Each row is a point. To make a cloud, some directions were put in groups of two or more. Within a group, all points are equally far from the middle, so they leave a hole (a ring in 2 directions, a hollow ball in 3). The other directions are filled evenly. Then the cloud was stretched, turned, moved and blurred a little. Count the holes, and give their numbers of directions, smallest first.

Cloud (14 x 2)
[[ 0.88 -0.04]
 [-0.29  0.00]
 [-0.55  0.36]
 [-0.68 -0.03]
 [ 0.12  0.34]
 [-0.38 -0.14]
 [ 0.88 -0.07]
 [ 0.33 -0.50]
 [-0.08  0.74]
 [-0.60 -0.09]
 [-0.49  0.25]
 [ 0.59 -0.21]
 [ 0.29  0.30]
 [ 0.23  0.25]]
Holes: 0

Cloud (21 x 3)
[[ 0.02 -0.63 -0.18]
 [-0.43  0.17 -0.83]
 [-0.39  0.18 -0.85]
 [ 0.06 -0.54 -0.31]
 [ 0.16 -0.23 -0.45]
 [-0.36 -0.43  0.33]
 [-0.23 -0.61 -0.19]
 [-0.68  0.43 -0.55]
 [-0.70  0.30 -0.51]
 [-0.56  0.51 -0.12]
 [ 0.18 -0.08  0.12]
 [-0.61  0.60 -0.41]
 [-0.53  0.05 -0.72]
 [ 0.08  0.24 -0.58]
 [-0.08 -0.31 -0.61]
 [-0.37 -0.40  0.34]
 [ 0.10 -0.54  0.29]
 [-0.48 -0.34  0.22]
 [-0.68  0.24 -0.57]
 [ 0.15 -0.14  0.23]
 [-0.09  0.54 -0.49]]
Holes: 1 (3)

Cloud (31 x 4)
[[ 0.15 -0.17 -0.15 -0.81]
 [-0.28  0.42  0.36 -0.29]
 [ 0.12  0.03 -0.65  0.21]
 [-0.11  0.03 -0.42 -0.15]
 [ 0.90  0.44  0.50 -0.71]
 [ 0.08 -0.57  0.06 -0.48]
 [ 0.29 -0.41  0.40 -0.46]
 [-0.14  0.33 -0.26 -0.26]
 [ 0.38  0.40  0.19  0.57]
 [ 0.86 -0.27  0.02  0.03]
 [ 0.57 -0.16  0.21  0.02]
 [ 0.45  0.19 -0.02  0.36]
 [ 0.73  0.20  0.20 -0.60]
 [ 0.48  0.20 -0.01 -0.32]
 [ 0.13 -0.48 -0.48 -0.77]
 [ 0.59 -0.33  0.12 -0.18]
 [ 0.52  0.55  0.41 -0.83]
 [ 0.84  0.50  0.26 -0.88]
 [ 0.08  0.47  0.14 -0.23]
 [ 0.53 -0.06 -0.35 -0.14]
 [-0.54  0.15 -0.55  0.16]
 [ 0.08  0.61 -0.23  0.02]
 [ 0.30  0.19 -0.07 -0.79]
 [ 0.14 -0.33 -0.47 -0.43]
 [ 0.86  0.28  0.53 -0.61]
 [-0.05  0.12 -0.14  0.53]
 [ 0.20  0.03 -0.33 -0.31]
 [ 0.05 -0.28 -0.25  0.42]
 [-0.08 -0.43 -0.15 -0.33]
 [ 1.00  0.40  0.73 -0.69]
 [ 0.61 -0.22 -0.59 -0.63]]
Holes: 0

Cloud (52 x 6)
[[ 0.20 -0.42 -0.38  0.32  0.26 -0.24]
 [ 0.19 -0.62  0.11 -0.19  0.20 -0.77]
 [-0.06  0.21 -0.08 -0.67 -0.17 -0.19]
 [-0.59 -0.25  0.61  0.56 -0.03  0.03]
 [-0.53 -0.92 -0.06 -0.10 -0.09  0.64]
 [-0.65 -0.16 -0.59 -0.31  0.47 -0.06]
 [-0.25 -0.18  0.50  0.19  0.04 -0.63]
 [-0.07  0.27  0.66 -0.08 -0.43  0.21]
 [-0.56  0.39 -0.26 -0.19  0.11 -0.29]
 [-0.84 -0.13 -0.36 -0.35  0.55  0.09]
 [-0.67 -0.29  0.11  0.07  0.09 -0.90]
 [ 0.04  0.08 -0.36 -0.85  0.22 -0.15]
 [-0.78  0.57  0.48 -0.33 -0.20  0.21]
 [ 0.12 -0.22  0.22  0.40  0.11 -0.22]
 [ 0.11  0.03  0.13 -0.34 -0.61 -0.15]
 [-0.12 -0.17 -0.91 -0.20  0.29 -0.49]
 [ 0.18 -0.26 -1.20 -0.18  0.01  0.29]
 [-0.63 -0.50  0.16  0.02  0.11 -1.00]
 [-0.80  0.27  0.17  0.37  0.28 -0.20]
 [-0.38 -0.63  0.07 -0.47  0.91 -0.41]
 [-0.18 -0.26  0.15 -0.41  0.48  0.29]
 [-0.51  0.46  0.39 -0.53  0.16 -0.93]
 [ 0.20  0.70 -0.56 -0.43  0.48 -0.08]
 [-0.51 -0.44 -0.10  0.16  0.38 -0.63]
 [-0.29  0.34  0.39 -0.16 -0.51 -0.18]
 [ 0.55 -0.06  0.09  0.21 -0.47 -0.22]
 [ 0.53  0.01 -0.35 -0.57 -0.54 -0.06]
 [-0.37 -0.57 -0.33 -0.83  0.32  0.02]
 [-0.37 -0.28  0.45 -0.36  0.25  0.31]
 [-0.44 -1.00  0.09 -0.35  0.48 -0.62]
 [ 0.33  0.34 -0.87 -0.60  0.24 -0.10]
 [ 0.19  0.08 -0.60 -0.17  0.83  0.34]
 [ 0.07  0.23 -0.69 -0.33 -0.41  0.43]
 [ 0.13  0.25 -0.79 -0.47  0.37  0.16]
 [-0.45  0.12  0.89  0.17  0.17 -0.62]
 [ 0.25 -0.52  0.07  0.31 -0.06  0.23]
 [ 0.11 -0.47 -0.10  0.51 -0.83  0.09]
 [-0.14  0.09 -0.40 -0.31 -0.80  0.23]
 [-0.74 -0.63 -0.52 -0.09  0.36 -0.10]
 [-0.86 -0.22 -0.53 -0.58  0.18 -0.09]
 [-0.05  0.07 -0.80 -0.33 -0.49  0.39]
 [ 0.37 -0.11 -0.97 -0.57  0.20  0.39]
 [ 0.31  0.04  0.29 -0.39  0.23  0.07]
 [-0.01 -0.72 -0.92  0.01 -0.25  0.96]
 [-0.33 -0.43  0.47 -0.18  0.33  0.14]
 [-0.41 -0.64  0.48 -0.27 -0.50 -0.35]
 [-0.15 -0.17 -0.22  0.69 -0.28  0.43]
 [-0.65  0.01  0.01 -0.28  0.11  0.87]
 [-0.14  0.05 -0.11 -0.52 -0.05  0.56]
 [-0.44 -0.49  0.64 -0.33  0.09 -0.25]
 [ 0.61 -0.08  0.13  0.32  0.06 -0.24]
 [-0.42  0.18 -0.19 -0.19  0.26  0.86]]
Holes: 1 (3)

Cloud (73 x 8)
[[ 0.47  0.01  0.48 -0.08  0.90  0.38 -0.42 -0.21]
 [ 0.58  0.20 -0.11 -0.19 -0.10 -0.19  0.50  0.10]
 [-0.09  0.02 -0.27  0.53 -0.28  0.53  0.57  0.21]
 [-0.43 -0.29  0.32 -0.13  0.20  0.48  0.02 -0.34]
 [ 0.74  0.04  0.48 -0.42  0.10 -0.44 -0.06  0.02]
 [-0.24  0.42  0.43  0.24  0.21 -0.63 -0.30 -0.14]
 [ 0.19 -0.12 -0.01 -0.07 -0.27 -0.28  0.81 -0.26]
 [ 0.23 -0.56  0.59 -0.06  0.39  0.16 -0.31 -0.79]
 [-0.44 -1.11  0.48  0.63 -0.66  0.08  0.36 -0.06]
 [ 0.32  0.48  0.33 -0.50  0.77  0.43 -0.94 -0.62]
 [ 0.00 -0.68  0.40 -0.08  0.32 -0.36 -0.06 -0.11]
 [ 0.04 -0.62  0.01  0.94 -0.11 -0.19  0.10 -0.07]
 [-0.31 -0.41  0.92  0.30  0.35  0.27  0.08  0.02]
 [-0.25 -0.30  0.49  0.48 -0.16  0.64 -0.08 -0.39]
 [ 0.28  0.37  0.16  0.59 -0.21  0.40 -0.08 -0.14]
 [-0.03  0.53 -0.32  0.06  0.67  0.71  0.23  0.13]
 [ 0.60  0.28 -0.01 -0.89  0.26 -0.17 -0.21 -0.29]
 [-0.66 -0.50 -0.11  0.07 -0.24  0.72  0.60  0.33]
 [-0.02  0.57  0.46 -0.73  0.45 -0.14 -0.54  0.24]
 [ 0.49  0.08 -0.26  0.30  0.02  0.33 -0.60 -0.09]
 [-0.58 -0.80  0.18  1.13  0.27  0.03  0.29  0.02]
 [ 0.12  0.61 -0.16  0.02  0.11 -0.13 -0.94 -0.19]
 [-0.86  0.02  0.45  0.49 -0.37  0.00 -0.06  0.62]
 [ 0.15  0.52  0.86 -0.50 -0.12  0.27 -0.98 -0.24]
 [ 0.45 -0.38  0.23 -0.13  0.53  0.13 -0.26  0.33]
 [-0.47  0.11 -0.20 -0.10  0.25 -0.26  0.10 -0.16]
 [-0.40  0.38 -0.27  0.07 -0.06 -0.25  0.41  0.55]
 [ 0.16 -0.71  0.16  0.68 -0.17 -0.43  0.77 -0.13]
 [ 0.50  0.34 -0.40  0.16 -0.01  0.24  0.18 -0.03]
 [-0.26  0.14  0.59 -0.53 -0.33  0.02 -0.89 -0.14]
 [-0.02  0.52  0.32 -0.05  0.03  0.36 -1.06  0.28]
 [ 0.70  0.53  0.30 -0.08  0.08  0.00 -0.92  0.15]
 [ 0.40 -0.42 -0.02  0.51  0.04 -0.38  0.08  0.08]
 [ 0.26 -0.63  0.48  0.92  0.03 -0.19  0.44 -0.11]
 [-0.11  0.32  0.71 -0.27 -0.20 -0.42 -0.35 -0.42]
 [ 0.53  0.03 -0.02  0.54 -0.10 -0.35  0.60 -0.47]
 [ 0.05 -1.18  0.76  0.14 -0.57  0.03  0.44  0.28]
 [ 0.35  1.14  0.25 -0.51  0.76  0.02 -0.12  0.07]
 [-0.02 -0.03  0.44  0.69 -0.41  0.42 -0.37 -0.23]
 [ 0.96 -0.29  0.26 -0.31 -0.36  0.24 -0.22  0.17]
 [ 0.74 -0.52  0.01 -0.48 -0.09 -0.10 -0.04 -0.18]
 [-0.50 -0.48  0.03 -0.44 -0.09 -0.18 -0.05  0.73]
 [ 0.35 -0.01  0.41  0.05 -0.09  0.73 -0.18  0.62]
 [ 0.01  0.49  0.12  0.68  0.08 -0.45 -0.11 -0.56]
 [-0.07  0.76  0.56 -0.35  0.57  0.03 -0.76 -0.81]
 [ 0.90 -0.21  0.03 -0.21  0.37  0.45 -0.32 -0.51]
 [ 0.15  0.73  0.46  0.18 -0.33 -0.26 -0.49  0.16]
 [-0.01 -0.70  0.71 -0.39 -0.02  0.37  0.19  0.52]
 [-0.10 -0.98  0.32  1.00  0.32 -0.07  0.28 -0.08]
 [-0.43 -0.99  0.17  1.06 -0.26 -0.22  0.51  0.55]
 [-0.11  0.92  0.03 -0.21  0.35  0.28  0.51  0.10]
 [-0.02 -0.31  0.65  0.19  0.00  0.78 -0.01  0.02]
 [ 0.18 -0.70  0.43  0.44 -0.61  0.71  0.30  0.26]
 [ 0.65  0.10 -0.14  0.26  0.51 -0.12 -0.42 -0.22]
 [ 0.43 -0.35  0.40 -0.45  0.22 -0.21 -0.01  0.48]
 [-0.18 -0.44 -0.46  0.22 -0.22 -0.04  0.65 -0.18]
 [ 0.34  0.45  0.02 -0.71 -0.06  0.46  0.17  0.01]
 [ 0.03  0.67  0.56  0.28  0.20  0.26 -0.86 -0.56]
 [-0.26  0.91  0.34  0.37  0.26 -0.02  0.35 -0.03]
 [-0.35 -0.17 -0.03  0.93 -0.07  0.53  0.82  0.01]
 [ 0.48  0.13  0.22  0.72 -0.01  0.02 -0.57 -0.36]
 [ 0.15 -0.92  0.63 -0.06  0.06  0.05 -0.11 -0.17]
 [ 0.11  1.04  0.62 -0.15 -0.10 -0.03 -0.68 -0.31]
 [-0.26 -0.30 -0.16  0.89  0.06  0.64  0.34 -0.16]
 [ 0.24 -0.64  0.58  0.43  0.12 -0.40 -0.39 -0.53]
 [ 0.13 -0.16  0.42  0.83 -0.08 -0.23  0.35  0.40]
 [-0.21 -0.65  0.16 -0.11 -0.77  0.60  0.01 -0.31]
 [ 0.15  0.02 -0.24  0.62 -0.37  0.41  0.22 -0.18]
 [ 0.10 -0.17  0.59 -0.08  0.72 -0.18 -0.53 -0.07]
 [ 0.13  0.01  0.31 -0.46  0.04  0.67  0.40  0.24]
 [ 0.49  0.15 -0.22 -0.13 -0.45 -0.36  0.10  0.18]
 [ 0.13 -1.31  0.18  0.08 -0.52  0.28  0.30 -0.06]
 [ 0.51 -0.72  0.08  0.07  0.27  0.26  0.63 -0.40]]
Holes: 1 (6)
